Each row of a before or after table is a point. One or more steps were done to the points. Then noise was added and the rows were shuffled. The steps act on how far a point lies along the listed directions, d1 being the first. Write out the steps. A step turns or swaps two directions, mirrors them in a line or flattens them onto one, adds a multiple of one to another, or multiplies one. Angles are multiples of 10 degrees, from the lower direction toward the higher: turns from -170 to 170, lines from 10 to 170 but not 90. Use the fewest steps. Two steps may share a direction if one is a turn and the other turns, adds or multiplies; they go together, in the order done. Otherwise the lowest direction goes first.
In the rows, zero is written as 128.

Directions:
(1): [79 96]
(2): [160  79]
Before:
[[180 111]
 [204 122]
 [128 158]
 [100  90]
 [205 158]
 [106 157]
 [196 183]
 [ 85 150]
 [182 112]
 [ 87 139]
 [113 140]
 [181 137]
 [ 71 184]
 [ 69 141]]
After, 14 rows:
[[161 184]
 [103  87]
 [167 207]
 [138 142]
 [142 129]
 [146 163]
 [135 143]
 [139 150]
 [119 127]
 [130 114]
 [136 157]
 [115 118]
 [127 127]
 [140 161]]
Steps: flatten d1 and d2 onto the line at 30 degrees

Directions:
(1): [169 144 155 193]
(2): [154  81  68 148]
(3): [ 74  81 152 163]
(4): [ 87 175  83 160]
Before (14 x 4):
[[136 134 104 149]
 [141 178 168 171]
 [110 124 233 134]
 [145 106 135 151]
 [155 105  65 136]
 [130  95 105 134]
 [105 134 111 108]
 [ 78 204 146  70]
 [133 188 110  81]
 [138  90 191 160]
 [135 145 128 183]
 [ 64 157 141  26]
 [ 79  71 127 162]
 [133  98 172 156]]
After (14 x 4):
[[141 105 147  96]
 [103 150 131 202]
 [ 71 166 115  95]
 [169 147 147  55]
 [131 105 110  90]
 [125 135 199  27]
 [ 67 121  89  89]
 [120 127 114 173]
 [ 98  51 127 156]
 [ 93 155 147 233]
 [153  92  73 118]
 [ 82 195 191 216]
 [184 132 229  92]
 [136  94 116 153]]
Steps: multiply d4 by 2; turn d1 and d4 by 110 degrees

Directions:
(1): [ 89 155  93  56 150 132  75 174  92]
(2): [152 142  82 176  58 157 130 191 101]
(3): [132 209 122 164 133 137  95  61  85]
(4): [ 78 116 111 182 157 176  76 134 190]
(5): [156  69  61 148 187 134 136 109  79]
(6): [131  64 174 123  83 146  59 104  87]
Before, 13 rows:
[[133 220 149 173 143 129 212 105 185]
 [140 106 127 181 180 105 181  82 172]
 [142  42 131  41 206 106  79 111  65]
 [119  91 111  59 150 100 123 127  52]
 [112 126  91 172 141 136 154 156 171]
 [ 92  59 131  28 171 114 105 128 111]
 [122 141 136 122 138 132  52  62  91]
 [102 138 169 142 112 107 127  80 148]
 [108 183 177 204  96 156 189 110 249]
 [146 138 159 166  87 143 165  97 149]
 [120 111 139 154 126  89 187  91 197]
 [131  85 147  84 122  73 116 115  67]
 [113 210 186 166 149 102 146 101 172]]
After:
[[117 123 217 127 126  99 145 146 190]
 [108  79 137 114 162  86 153  69 161]
 [154 137 118 154 107  82 161 119  92]
 [131 175 152 164  76 132 108 114 162]
 [176  93  78 207  95 147 183 113 104]
 [106 130 204  78 138 116 156 118 165]
 [ 97 105 163 129 114 104 149 113 170]
 [ 66  63 188  67 170 138 134 122 219]
 [119 120 164 146 177 105 128  47 146]
 [161 151  95 169  90 117 168 119  67]
 [ 98 117 116 129 158 133  98 120 128]
 [100 120 165  73 158 120 138 108 155]
 [213 142  91 227 113 137 156  95  77]]
Steps: swap d1 and d2; turn d3 and d5 by -70 degrees; flatten d4 and d6 onto the line at 10 degrees

Directions:
(1): [146 199 181  74 156 175  86  81 144 162  94 134]
(2): [133 129 193 114  74 135 169 115 182  75 146  54]
Before (10 x 12):
[[143 116 124 115 107 138 167 123 158 125 136  95]
 [154 141 153 101 152 152 107 111 138 152  99 102]
 [ 83  24  55 191  65  68 202 198 120  76 165  96]
 [ 98  20  88 220  19  53 226 211 130  37 177 101]
 [125 170 150 106 139 138 102  84 155 136 140 120]
 [147 171 175  95 127 144 125  83 148 125 131 116]
 [147 157 160  91 135 154 104  77 137 166 119 123]
 [150 139 156  85 133 152 150 112 132  93 138 110]
 [131 164 175 101 108 154 123 100 191  86 124  64]
 [104 120 156  99 126 166 112 110 138 100 119 122]]
After, 10 rows:
[[122 191  90  81 204 165  48 103  83 229  69 211]
 [136 166 171 101 110 150 119 102 188  88 120  64]
 [152 233 129  82 197 181  23  97  86 234  45 248]
 [147 148 129  93 134 157 138 105 153 158 116 118]
 [116 128 141 136 100 111 135 107 167  98 167  90]
 [146  96 148 129 114 121 155 135 147 108 125  73]
 [150 132 155  84 127 150 152 113 130  93 140 112]
 [103 107 151 105 121 163 128 118 142  89 120 115]
 [135  88 147 133  85 124 163 113 158 105 154  78]
 [131 133 169 120  99 120 164 105 154  93 146  96]]
Steps: mirror d1 and d2 in the line at 60 degrees

Directions:
(1): [101 159 145 101  38 125  92  94 104 159 115 160 219 124 183 152 113  74]
(2): [186 166 143 215  92 109 187  76 122 116 117 170 110 152 117 151  48 151]
(3): [142 184 150 127  83 170 152 212  90 162 178  83 155 188 109  77 119 163]
(4): [122  53 142 120  74 141 188 139 171  59  88  51 174 125 105 126  98 107]
Before (9 x 18):
[[163 182 102 164 200 106  92  75  95 181 144 212  88 117 171 154 134 157]
 [115 105 100 118 198 141  87 150 130 152 127 122  76 121 137 113 156 144]
 [200 155 145 223 135 121 199 154 136  77 146 110  42 169  89 138  58 205]
 [140  30 132 167 114  93 184  73 181  56  39 116 121  97 103 169  68  97]
 [108  59 134 117 104 119 159  73 159  65  57 101 134  77 112 174 105  93]
 [131 109 114 144 146 123 138 129 159 103 104 120  87 109 109 145 135 146]
 [140  76 119 149 175 151 192 161 166  60 145  77  78 146  74 107 127 167]
 [137  17 118 131 150 173 186 183 161  51 111  36 110 122  74 100 132 146]
 [125  96 113 125  68 145 202 143 141  99 147  52 161 159 100 110 116 132]]
After, 9 rows:
[[124 101 101 123 178  94  82  43 135 133  85 185 133  69 190 183 141 103]
 [115 220 138 108 107 143  76 193  57 232 175 160 154 180 147  93 148 138]
 [120 127 109 112  68 150 181 162 115 134 174  60 166 174 108  96 131 143]
 [ 80 109 127  61 140 179 115 203 123 122 175  72 151 141 124  89 191 133]
 [135 226 141 125 115 154 107 177  52 197 169 142 111 160 123 117 136 164]
 [114 114 125  90 140 206 121 253  93 152 179  49 130 157 100  56 179 159]
 [111 148 118 107 136 141  94 158 127 151 139 121 117 121 133 128 168 133]
 [119  80 104 128 203 134  98 137 149 143 116 114  70 112 134 123 147 133]
 [ 50 103 144  37  64 145  52 178 132 121 123  80 210 109 186 142 169  77]]
Steps: mirror d1 and d2 in the line at 40 degrees; swap d3 and d4

Directions:
(1): [143 113 174 162  93  69  90  82 122 204  91 116  92 171 191 118 108  79
  88 164  48 154 186  57 139 115 143 134  98 155 173  71]
(2): [142  43 150 144  41 126 148 107 129  87 146 175 196 198 114 175 133 135
 117 113  99  81 130 161 226 104 173 139 121  56 141 139]
(3): [147 103 109 165  62 113 147 159 109 161  64  38 163  95 146 171 119 102
 243  93 110 134 134 167  58  85 137 171  95 121 133 166]
Before (12 x 32):
[[119 161 129 105 163 121 127 127 129 151 128 128  87 121 140 103 132 118
  123 141 128 147 131 102 123 141 123 125 146 161 116 109]
 [129 125  91  99 140 181 161 179 129  53 152 122 151  85  85 133 142 150
  191  86 182 120  98 196  97 134 110 145 144 107  99 191]
 [123 163 125 105 169 125 105 129 138 143 130 128  85 115 136 119 123 127
   90 138 126 144 125 109 132 155 116 110 127 158 125 119]
 [119 146 130 118 140 131 100 110 116 125 119 131 114 138 118 108 123 135
  123 130 132 126 122 128 126 153 144 103 120 117 125 107]
 [127 156 132 112 155 125 127 133 116 114 148 144 114 111 126 104 133 139
  100 144 156 132 130  99 131 143 120  98 140 152 120 134]
 [128 134 134 139 145 126 118 117 113 129 110 119 107 132 136 138 126 114
  115 137 128 139 132 116 122 129 118 122 132 137 135 130]
 [130 120 139 132 119 125 132 110 132 131 129 141 137 160 123 137 126 132
  117 133 132 117 127 113 143 143 139 131 139 112 130 130]
 [134 147 120 125 148 112 119 135 134 161 100  99 118  88 138 120 128 116
  139 136 124 167 135 120  82 105 110 121 121 154 134 134]
 [109 140 131 119 158 153 135 135 133 101 144 139 121 132 115 132 128 139
   95 128 156 127 131 126 129 144 117 108 150 140 110 130]
 [153 104 115 169  38 110 137 146 113 180  63  18 180  96 177 182 100  95
  249  86  94 123 155 170  67  77 145 193  85 107 128 163]
 [122 154 100 110 193 148 130 144 139 109 129 118 114  83 100 119 123 157
  145 125 158 127 117 132  83 137  98 119 154 146 100 143]
 [113 165 107 116 194 151 125 131 130 126 155 142  97 109 118 116 130 150
  119 144 167 136 116 120 100 141  98 108 135 153 113 130]]
After, 12 rows:
[[104 157 103  66 187 200 145 135 154  35 222 201 160 119  75 118 138 196
   78 110 210  80  82 178 194 168 116 108 175  82  71 155]
 [122 130 133 148 119 128 132 140 122 144  98  84 123 122 145 147 117 110
  145 122 124 142 151 122  87 118 123 132 124 150 127 131]
 [119 184 123 108 178 115 120 136 125 176 109  98  67  96 152  94 127 107
  141 144 127 165 137  91  82 141 112 128 141 186 117 106]
 [122 179 103 141 179 125 115 142 118 184 100  71  79  77 153 119 117 118
  174 142 141 166 136 106  26 122  91 129 110 186 127 128]
 [119 189 110  98 212 131 113 140 141 148 126 118  88  67 123  89 134 133
  108 145 158 176 119 109  70 133  87 100 142 176 117 129]
 [124 146 129 127 130 122  98 111 112 142 102 109 112 131 129 112 119 124
  141 128 121 133 128 125 107 145 144 111 111 123 130 108]
 [126 174  94 126 193 131 121 155 130 153  90  63  93  52 126 114 113 133
  185 125 145 154 130 119  20 127  87 132 138 177 107 141]
 [135 104 144 140  96 120 136 106 130 132 124 139 149 170 126 148 125 128
  125 129 122 111 131 119 152 135 148 138 133 101 136 132]
 [125 144 130 134 161 129 116 119 114 128 114 120  99 124 135 130 126 117
  110 139 136 143 129 113 115 134 112 118 136 145 132 129]
 [138 157 132 135 132 102 122 140 104 159 104  90 107  93 155 112 122 111
  145 140 132 151 148  91  82 125 119 118 118 170 132 134]
 [139 115  95 120 111 163 160 181 122  82 120  85 155  81 106 146 134 130
  225  81 159 128 112 193  72 116 116 162 126 112 110 192]
 [127 179 121 117 169 111  98 137 131 178  98  85  69  91 157 117 114 108
  120 139 115 164 137  98  82 147 108 121 114 183 130 117]]
Steps: mirror d1 and d3 in the line at 150 degrees; multiply d2 by 2
